Rows are points. The ring and each string are closed loops that go straight from each point to the next, and from the last back to the first. Before rounding, they use only three directions, however many columns there are. Count how often each string passes through the ring. Passing back the other way cancels.

Ring, 10 rows:
|   30 | -210 | -161 | -205 |
|   33 |  -25 | -257 | -202 |
|   14 |  113 | -295 |  -88 |
|  -20 |  180 | -270 |   65 |
|  -75 |  167 | -170 |  225 |
| -122 |   72 |  -41 |  313 |
| -137 | -101 |   71 |  312 |
| -106 | -261 |   94 |  224 |
|  -55 | -351 |   51 |   92 |
|   -5 | -349 |  -36 |  -65 |
String:
|   25 | -219 | -157 |   -1 |
|  -53 | -116 |  -58 | -112 |
|  -65 | -177 |    3 | -288 |
|   16 | -451 |  -20 | -206 |
|   48 | -588 |  -27 |  105 |
|   29 | -321 | -127 |  212 |
|  -35 | -240 |  -45 |  151 |
|   21 | -342 | -100 |  168 |
|   73 | -480 | -121 |   34 |
Times through: 1
String, 13 rows:
|   43 | -365 | -107 | -274 |
|  -26 | -223 |  -46 | -298 |
|  -69 |  -70 |  -50 | -114 |
|  -42 |  -56 | -110 |  -75 |
|  -87 |   89 |  -87 | -253 |
|    0 |  201 | -301 | -284 |
|  120 |  134 | -500 | -107 |
|   86 |   44 | -397 |  -48 |
|   -2 |  -72 | -181 |   36 |
|  -77 |   13 |  -74 | -165 |
|  -17 |  -87 | -129 | -317 |
|   88 | -325 | -207 | -358 |
|   93 | -363 | -207 | -157 |
Times through: 1

Ring (7 x 6):
|  258 |  197 |   58 |  -41 |  123 | -192 |
|  132 |  245 |  -24 | -107 |  -25 | -308 |
|  -40 |  167 |  -41 |  -65 | -139 | -363 |
| -216 |  -41 |   14 |   81 | -183 | -323 |
| -208 | -205 |   57 |  148 | -106 | -165 |
|  -15 | -200 |   87 |  122 |   53 |  -22 |
|  157 |  -54 |  106 |   76 |  147 |  -38 |
String, 22 rows:
|  -47 |   -3 |   41 |   55 |  -54 | -231 |
|  -69 |   -2 |   69 |   96 |  -57 | -264 |
| -187 |  -38 |   88 |  161 | -126 | -336 |
| -310 |  -65 |   79 |  193 | -214 | -407 |
| -362 |  -86 |  -42 |   63 | -306 | -371 |
| -216 |  -38 |  -93 |  -51 | -235 | -274 |
| -251 |   75 |  -80 |  -36 | -290 | -427 |
| -155 |  193 |  -30 |  -18 | -229 | -493 |
|  -22 |  177 |   45 |   34 |  -87 | -399 |
|   22 |  100 |   82 |   73 |  -13 | -300 |
|   25 |   73 |  -13 |  -42 |  -49 | -224 |
|   98 |  230 | -116 | -207 |  -91 | -276 |
|  159 |  331 | -106 | -224 |  -71 | -336 |
|  158 |  339 |  -45 | -151 |  -45 | -374 |
|   89 |  223 |   50 |   -1 |  -16 | -356 |
|   76 |  270 |   10 |  -50 |  -58 | -396 |
|   16 |  287 |  -98 | -165 | -161 | -413 |
|  -74 |  183 | -148 | -186 | -222 | -358 |
| -117 |   64 | -132 | -141 | -210 | -278 |
| -242 |   66 |  -86 |  -45 | -282 | -407 |
| -247 |   40 |   46 |  121 | -215 | -448 |
| -147 |    9 |   79 |  132 | -114 | -346 |
Times through: 1

Ring (9 x 9):
|  325 |  106 |  -68 |  -47 |  179 |  229 |  -70 | -155 | -344 |
|  343 |  145 |   75 |   26 |  157 |   44 |   -1 |  -55 | -352 |
|  228 |  187 |  155 |  101 |   96 | -102 |   65 |   35 | -207 |
|  -42 |  233 |  203 |  171 |   -4 | -194 |  134 |   87 |  148 |
| -183 |  234 |  182 |  161 |  -33 | -134 |  138 |   38 |  350 |
| -250 |  204 |   78 |   98 |  -23 |   34 |   89 |  -68 |  442 |
| -218 |  168 |  -48 |   34 |    6 |  185 |   23 | -142 |  378 |
|  -83 |  124 | -179 |  -33 |   61 |  321 |  -57 | -197 |  167 |
|  125 |   98 | -196 |  -69 |  129 |  348 |  -97 | -207 | -112 |
String (22 x 9):
|  -70 |  173 |  -18 |   61 |   28 |   88 |   27 |  -63 |  157 |
| -164 |  180 | -109 |   81 |  -18 |   88 |   16 |  -20 |  220 |
| -364 |  191 | -209 |   99 |  -88 |  120 |   13 |   -5 |  434 |
| -270 |  168 |   74 |    9 |   25 |  223 |   56 | -242 |  550 |
|  -90 |  149 |   91 |  -18 |   86 |  235 |   32 | -254 |  325 |
|  -24 |  130 |   69 |  -54 |  120 |  298 |    5 | -300 |  250 |
|   13 |  114 |  -17 |  -74 |  130 |  348 |  -33 | -302 |  163 |
|   98 |  142 |   62 |   -8 |  120 |  175 |    8 | -178 |   27 |
|  -65 |  161 | -165 |   55 |   13 |  130 |  -21 |  -27 |   68 |
|    8 |   98 | -372 |  -54 |   69 |  382 | -134 | -153 |  -63 |
|  197 |   67 | -278 | -122 |  167 |  459 | -150 | -266 | -216 |
|  323 |   81 |    5 | -119 |  232 |  363 |  -75 | -316 | -231 |
|  257 |   97 |  -16 |  -85 |  193 |  315 |  -62 | -263 | -179 |
|  378 |   39 | -116 | -193 |  274 |  531 | -146 | -408 | -315 |
|  273 |   81 |    1 | -124 |  223 |  388 |  -73 | -339 | -155 |
|   42 |  134 |  -92 |   -9 |   87 |  222 |  -34 | -146 |   15 |
|   29 |  138 |  -53 |   -7 |   88 |  214 |  -20 | -159 |   56 |
|   67 |  119 |   58 |  -67 |  148 |  305 |  -12 | -298 |  124 |
| -166 |  117 |  -54 |  -80 |   88 |  412 |  -28 | -348 |  405 |
| -152 |  144 |   96 |  -39 |   85 |  292 |   32 | -312 |  438 |
| -347 |  177 | -113 |   52 |  -43 |  192 |   23 | -121 |  509 |
| -377 |  192 | -297 |  115 | -114 |  106 |   -6 |   52 |  384 |
Times through: 1

Ring, 6 rows:
|   46 |   90 |   38 |  140 |  -58 | -253 |  -29 | -203 |    9 |  446 | -179 |
|  -95 |  253 |   26 |   93 |   10 | -164 |  -26 | -210 |  172 |  128 |  -71 |
| -192 |  209 |  -74 | -103 |   15 |  -31 |    3 | -120 |   67 | -147 |  102 |
| -164 |    2 | -204 | -286 |  -28 |   13 |   39 |    5 | -214 | -170 |  190 |
|  -41 | -164 | -191 | -268 | -103 |  -42 |   36 |   17 | -388 |  108 |  114 |
|   78 | -140 |  -51 |  -51 | -138 | -167 |   -3 |  -95 | -297 |  460 |  -76 |
String:
| -107 |   36 |  -38 | -138 |  -87 |   -3 |   -4 | -111 | -129 |   67 |   90 |
| -116 |   34 | -257 | -202 |   35 | -129 |   49 |   17 | -158 | -106 |   89 |
| -161 |  -28 | -417 | -359 |   78 | -105 |   91 |  136 | -275 | -314 |  190 |
| -159 | -119 | -437 | -445 |   35 |  -44 |   98 |  172 | -398 | -320 |  248 |
|  -98 | -107 | -363 | -332 |   16 | -109 |   77 |  113 | -350 | -137 |  149 |
|  -65 | -112 | -341 | -286 |    9 | -145 |   71 |   94 | -342 |  -51 |  103 |
|  -32 | -253 | -384 | -383 |  -43 | -106 |   84 |  151 | -524 |   -6 |  147 |
|   -5 | -264 | -157 | -302 | -173 |    5 |   29 |   17 | -504 |  213 |  128 |
|  -12 | -173 |   84 | -172 | -259 |   97 |  -31 | -145 | -360 |  366 |   95 |
|  -34 |  -38 |    3 |  -97 | -137 |  -34 |  -15 | -130 | -197 |  255 |   31 |
|   19 |  -94 | -174 | -117 |  -55 | -190 |   28 |  -25 | -270 |  246 |  -27 |
|  106 | -185 | -260 | -101 |  -37 | -314 |   48 |   31 | -367 |  374 | -107 |
|  184 | -238 | -187 |  -28 |  -92 | -348 |   29 |  -13 | -402 |  594 | -184 |
|  131 | -120 | -185 |   10 |  -35 | -360 |   27 |  -35 | -263 |  477 | -183 |
|  111 |  -63 | -128 |   47 |  -39 | -337 |   12 |  -79 | -189 |  472 | -186 |
|  184 |  -50 |  -73 |  173 |  -43 | -434 |   -4 | -130 | -138 |  666 | -305 |
|   96 |    4 |  168 |  160 | -172 | -179 |  -60 | -265 |  -73 |  649 | -188 |
|   15 |   39 |  173 |   82 | -175 |  -71 |  -59 | -260 |  -57 |  478 |  -86 |
|  -33 |   54 |  -36 |  -20 |  -59 | -139 |   -8 | -133 |  -77 |  226 |  -36 |
|    7 |  140 | -115 |   97 |   50 | -331 |    7 | -120 |   46 |  252 | -164 |
|    8 |  241 |  -52 |  206 |   74 | -376 |  -11 | -185 |  188 |  295 | -230 |
|  -30 |  298 |   85 |  238 |   20 | -273 |  -44 | -270 |  264 |  307 | -199 |
|  -75 |  268 |  174 |  170 |  -61 | -115 |  -63 | -304 |  216 |  276 | -102 |
| -108 |  304 |  114 |  143 |  -14 | -129 |  -48 | -272 |  245 |  161 |  -79 |
| -120 |  196 |  216 |   52 | -140 |   48 |  -69 | -298 |  107 |  214 |   20 |
|  -93 |  117 |    1 |  -34 |  -57 |  -70 |  -16 | -159 |  -11 |  123 |   16 |
| -108 |  125 |   11 |  -45 |  -62 |  -44 |  -18 | -164 |   -5 |   97 |   35 |
|  -79 |   73 |  -70 |  -73 |  -40 | -101 |    1 | -109 |  -73 |  103 |   20 |
| -169 |  205 | -263 | -118 |  128 | -190 |   47 |  -16 |   51 | -230 |   53 |
| -256 |  253 | -283 | -198 |  146 | -100 |   54 |    2 |   80 | -432 |  154 |
| -289 |  202 | -180 | -266 |   47 |   66 |   32 |  -36 |   10 | -429 |  249 |
| -174 |   67 |   34 | -184 | -128 |  129 |  -20 | -147 | -105 |  -26 |  179 |
Times through: 4
String:
|  161 | -121 |  -77 |   75 |  -90 | -338 |    0 | -104 | -242 |  618 | -221 |
|   28 |  -54 | -130 |  -58 |  -54 | -209 |   16 |  -63 | -208 |  294 |  -64 |
|    6 |  -52 | -184 |  -98 |  -27 | -211 |   29 |  -28 | -219 |  210 |  -36 |
|   61 | -220 | -252 | -194 |  -75 | -203 |   48 |   46 | -430 |  284 |  -11 |
|   32 | -268 | -184 | -262 | -151 |  -70 |   34 |   26 | -499 |  274 |   72 |
|  -33 | -132 |   -7 | -184 | -187 |   37 |  -10 |  -99 | -323 |  256 |   92 |
|  -45 |  -48 | -114 | -147 |  -78 |  -84 |   14 |  -58 | -225 |  150 |   45 |
|  -29 | -104 | -312 | -224 |    6 | -191 |   63 |   67 | -315 |   46 |   45 |
|   -4 | -270 | -274 | -334 | -109 |  -68 |   57 |   86 | -524 |  133 |  122 |
|   28 | -284 | -318 | -314 |  -84 | -137 |   67 |  108 | -536 |  171 |   79 |
|   18 | -139 | -288 | -186 |  -16 | -224 |   56 |   54 | -342 |  165 |   -3 |
|   -2 |  -68 | -115 | -108 |  -78 | -139 |   14 |  -61 | -236 |  241 |   -7 |
|   13 |  -86 |   59 |  -64 | -186 |  -35 |  -28 | -159 | -237 |  397 |   -5 |
|   81 | -128 |  155 |   14 | -248 |  -50 |  -53 | -218 | -258 |  613 |  -75 |
|  -12 |    4 |    9 |  -26 | -109 | -103 |  -18 | -150 | -131 |  305 |  -32 |
|   15 |   40 | -135 |   10 |    2 | -271 |   15 |  -83 |  -88 |  259 | -109 |
|  121 |  115 |  -62 |  241 |   33 | -462 |   -9 | -168 |   60 |  533 | -319 |
|   78 |  163 |  118 |  269 |  -53 | -315 |  -52 | -276 |  127 |  567 | -272 |
|  -23 |   82 |  210 |   78 | -180 |  -20 |  -68 | -285 |  -10 |  421 |  -53 |
|  -19 |  107 |  -72 |   40 |   -2 | -230 |   -1 | -130 |   -4 |  228 |  -97 |
|   20 |  175 | -126 |  144 |   80 | -388 |    9 | -126 |   96 |  271 | -209 |
|   79 |  211 |   18 |  291 |   34 | -422 |  -29 | -231 |  181 |  497 | -314 |
|   35 |   85 |  196 |  156 | -156 | -127 |  -67 | -290 |   14 |  534 | -146 |
|  -17 |   24 |  144 |   16 | -176 |  -23 |  -51 | -232 |  -92 |  388 |  -27 |
|  138 |  -37 |   80 |  158 | -135 | -270 |  -39 | -212 | -122 |  677 | -231 |
Times through: 2
